Every row gives one point. Each copy is the shape, with its points in the same order, turned, moved and blurred by noise. Say if it was mirrored as well.
In the rows, zero is written as 128.

Shape, 9 rows:
[[ 96  94 158]
 [ 77 199  86]
 [ 82 114 135]
 [143  72 140]
 [117 182  64]
 [ 37 156 127]
 [149 180  98]
 [178 177 208]
 [112 137 139]]
Copy 1, 9 rows:
[[129  70 146]
 [ 75 149  62]
 [113  80 116]
 [183  84 142]
 [121 163  54]
 [ 58  86  92]
 [136 177  96]
 [122 179 210]
 [120 115 128]]
Copy 1 is: only turned
Copy 2 (9 x 3):
[[ 41  98 141]
 [123 192 111]
 [ 54 124 122]
 [ 65  50 127]
 [148 151  94]
 [ 54 185 117]
 [153 125 133]
 [118  92 235]
 [ 84 118 144]]
Copy 2 is: only turned

Shape:
[[134 166 218  99]
 [150  67 208  93]
 [123 118  95  50]
 [132 148  81  52]
 [ 85 139 124  67]
 [139 112 162 146]
 [126 190  74 146]]
Copy 1:
[[ 97 173 227 116]
 [117  76 229 138]
 [207 132 149 118]
 [212 162 139 126]
 [170 146 153  79]
 [ 92 118 162 146]
 [133 199  83 141]]
Copy 1 is: only turned
Copy 2, 7 rows:
[[221 159 121 104]
 [209  76 107 154]
 [107  75 135  74]
 [ 94  95 122  53]
 [130 108 170  83]
 [152 138 109 162]
 [ 68 183 115  96]]
Copy 2 is: only turned

Shape:
[[ 78 127 123 126]
 [111 107 122  61]
 [106 197  89 159]
 [167  92 123  68]
 [ 79 109 101 130]
 [150  41 130  97]
 [204 176 214 187]
 [ 77 135 125 169]]
Copy 1:
[[134 141 100 105]
 [148  92  77 151]
 [136 217 122 137]
 [152  64 122 176]
 [153 138  95  95]
 [168  40 138 119]
 [ 35 141 236 165]
 [116 167 119  81]]
Copy 1 is: mirrored
Copy 2, 8 rows:
[[120 120 101 153]
 [112  83 165 144]
 [ 94 175  73  81]
 [129 114 211 112]
 [101 143 108 167]
 [157 138 209 165]
 [238 174 118  34]
 [132 162  66 150]]
Copy 2 is: mirrored
Copy 3, 8 rows:
[[ 78 143 115  91]
 [ 83  90  72 112]
 [152 199 113 103]
 [122  58  74 154]
 [ 75 156 110 116]
 [ 81  54 120 170]
 [230  87 207  94]
 [ 95 164 155  95]]
Copy 3 is: only turned
Copy 4:
[[107 157 102 105]
 [107 137 177 111]
 [167 175  73  79]
 [132 145 196 160]
 [ 91 168 111 117]
 [ 92 155 178 188]
 [249  78  91 175]
 [126 157  71 124]]
Copy 4 is: mirrored

Shape:
[[166  91 185  71 156 160]
 [ 68 215  81 132 161 200]
 [165 106 143  65  68 101]
 [ 70  84 164 175  46 182]
 [ 98 181 145 151 172 102]
 [153 207 100 112 131 149]
 [142 123 128  71 123  96]
 [180 122 109 152  99 198]
 [160  90  92 179 141  84]]
Copy 1 (9 x 6):
[[147  74  40  98 176 102]
 [135 245  81 170 124 151]
 [ 83  50  80  96  91 149]
 [ 71 100 165 134 207 187]
 [157 172 139  93 120  92]
 [156 150  93 137  71 142]
 [112  98  74  95  80  90]
 [148  93  91 205 130 149]
 [128  93 162 164  99  62]]
Copy 1 is: only turned
Copy 2 (9 x 6):
[[115 131 183  48  92  94]
 [ 32 221 132 183 124 164]
 [187 152 105  74  85  81]
 [180 116 175 213  86  99]
 [ 86 172 127 133 201 122]
 [110 236 116 106 132 140]
 [132 151  97  71 115  96]
 [169 177 164 129  86 185]
 [163 101  99 108 168 186]]
Copy 2 is: only turned
